Rows are points. The ring and each string are closed loops that go straight from each point to the next, and from the last back to the first. Before rounding, they use only three directions, however many columns there are. Count how often each string passes through the ring. Passing back the other way cancels.
In the rows, 128 means zero.

Ring:
[[183 112 132 126]
 [183 118 127 146]
 [174 122 130 159]
 [162 125 141 164]
 [154 126 152 160]
 [147 123 162 147]
 [149 116 159 125]
 [155 112 152 117]
 [173 110 139 115]]
String (18 x 4):
[[155 105 100 128]
 [172 106 112 121]
 [208 114 155 109]
 [202 119 172 117]
 [170 115 143 131]
 [168 117 146 134]
 [180 117 169 117]
 [173 119 162 130]
 [153 112 134 129]
 [142 108 127 124]
 [143 110 152 115]
 [165 120 193 112]
 [170 120 180 121]
 [172 120 170 125]
 [171 114 170 107]
 [182 111 170  95]
 [185 119 168 121]
 [166 113 134 131]]
Times through: 2
String:
[[161 122 150 149]
 [159 119 138 147]
 [179 131 173 158]
 [179 133 166 169]
 [160 124 125 171]
 [149 117 109 162]
 [158 119 132 152]
 [168 125 155 153]
 [169 135 181 168]
 [165 131 177 157]
 [147 133 185 163]
 [147 129 182 151]
 [158 129 192 143]
 [168 123 169 139]
 [141 114 127 141]
 [141 114 130 142]
 [158 120 150 141]
 [166 133 196 150]
 [164 130 178 154]]
Times through: 1

Ring (10 x 8):
[[177  87  81 150 134 162 101 140]
 [178 122  72 141 132 183 122 119]
 [163 163  77 128 126 183 148  95]
 [135 181  99 125 127 163 160  83]
 [114 181 121 130 133 145 160  82]
 [ 92 161 148 141 143 119 149  92]
 [ 94 118 155 152 146 100 123 117]
 [116  84 141 156 141  98 103 138]
 [140  66 121 156 135 109  91 151]
 [166  67  96 154 134 138  90 152]]
String:
[[178  93  78 158 150 185 102 134]
 [151 127  97 151 149 173 124 113]
 [148 131  99 142 137 158 128 112]
 [154 171  84 139 145 199 150  88]
 [161 191  72 120 124 195 164  79]
 [158 175  78 112 106 163 158  90]
 [138 148 105 131 125 144 141 103]
 [109 160 131 145 150 146 146  92]
 [125 140 119 136 129 129 137 107]
 [108 137 136 136 127 106 136 109]
 [ 77 125 171 152 146  84 128 112]
 [132 106 120 141 126 113 117 128]
 [130 108 122 148 136 124 116 125]
 [125 107 127 156 149 131 114 124]
 [148 106 105 142 127 133 115 128]
 [174  63  88 146 120 130  89 156]
 [191  55  74 155 132 158  82 159]]
Times through: 0
String:
[[159  88  97 138 116 123 106 141]
 [139 115 111 144 134 136 120 122]
 [113  89 144 163 153 112 104 133]
 [ 94  79 164 168 156  89  99 138]
 [ 76  97 178 171 167  89 109 126]
 [111 122 138 155 151 127 123 114]
 [ 95 119 154 159 156 113 122 115]
 [ 61 111 190 169 167  81 118 117]
 [ 77  99 176 161 152  76 113 127]
 [122  95 132 144 127  97 111 134]
 [143 110 108 138 123 126 118 127]
 [114 101 139 159 151 118 111 127]
 [130  99 124 152 141 124 110 130]
 [146  95 109 145 128 126 109 134]
 [138  94 117 155 144 134 106 133]
 [147 110 104 142 130 138 117 126]
 [180  67  81 142 116 135  92 154]
 [178  78  81 142 119 142  98 147]
 [174  89  82 138 118 143 105 141]
 [197  64  66 143 117 153  89 156]
 [163  99  91 141 125 144 111 133]
 [145 111 107 149 140 148 117 123]
 [155  77 105 167 156 156  93 142]
 [177  35  93 165 140 137  69 170]
 [179  35  89 149 117 115  73 173]]
Times through: 2

Ring (10 x 9):
[[102 158 126 137 119 124 118 109 103]
 [116 158  79 108 143 112  94 110  93]
 [131 144  64  90 157 103  92 117  97]
 [139 130  69  84 161 100 102 123 107]
 [144 107 107  92 154 101 132 132 129]
 [140  97 143 108 141 106 155 135 143]
 [128  98 183 132 121 115 174 134 152]
 [115 109 200 149 107 123 178 128 150]
 [103 130 191 157 101 129 164 119 135]
 [ 99 149 157 150 108 129 139 112 116]]
String:
[[137 120 102 104 146 117 128 127 114]
 [128 122 124 109 140 104 131 124 127]
 [135 106 132  90 152  70 131 130 153]
 [148  86 138  86 156  77 148 139 160]
 [153  86 132 106 145 125 164 142 135]
 [144  97 137 119 136 137 164 137 126]
 [128 116 141 122 130 119 148 127 128]
 [120 122 150 121 129 102 142 123 137]
 [118 110 182 130 121  99 161 127 155]
 [110  95 242 151 101  95 194 131 183]
 [113 100 229 163  96 132 199 132 159]
 [116 111 197 162 100 151 187 129 135]
 [118 124 157 140 117 132 155 124 124]
 [107 129 176 141 113 110 151 119 139]
 [ 92 137 203 153 101  99 154 114 150]
 [ 86 148 201 168  91 122 155 110 135]
 [ 95 153 165 165  97 150 147 111 107]
 [115 143 127 142 117 151 138 117  97]
 [115 140 127 132 124 131 131 117 108]
 [107 142 140 123 126  96 123 114 128]
 [ 96 166 122 124 126  93 100 103 113]
 [103 180  72 118 135 118  81 101  79]
 [117 172  48 109 145 133  81 106  67]
 [127 155  57 107 147 137  96 114  75]
 [128 134 102 116 138 130 124 121 102]
 [123 137 104 107 142 105 114 118 114]
 [125 142  82  87 156  79  92 115 116]
 [142 141  31  59 180  75  70 118 101]
 [154 127  31  67 177 107  90 127  91]
 [152 119  58  84 165 122 112 130  97]]
Times through: 5
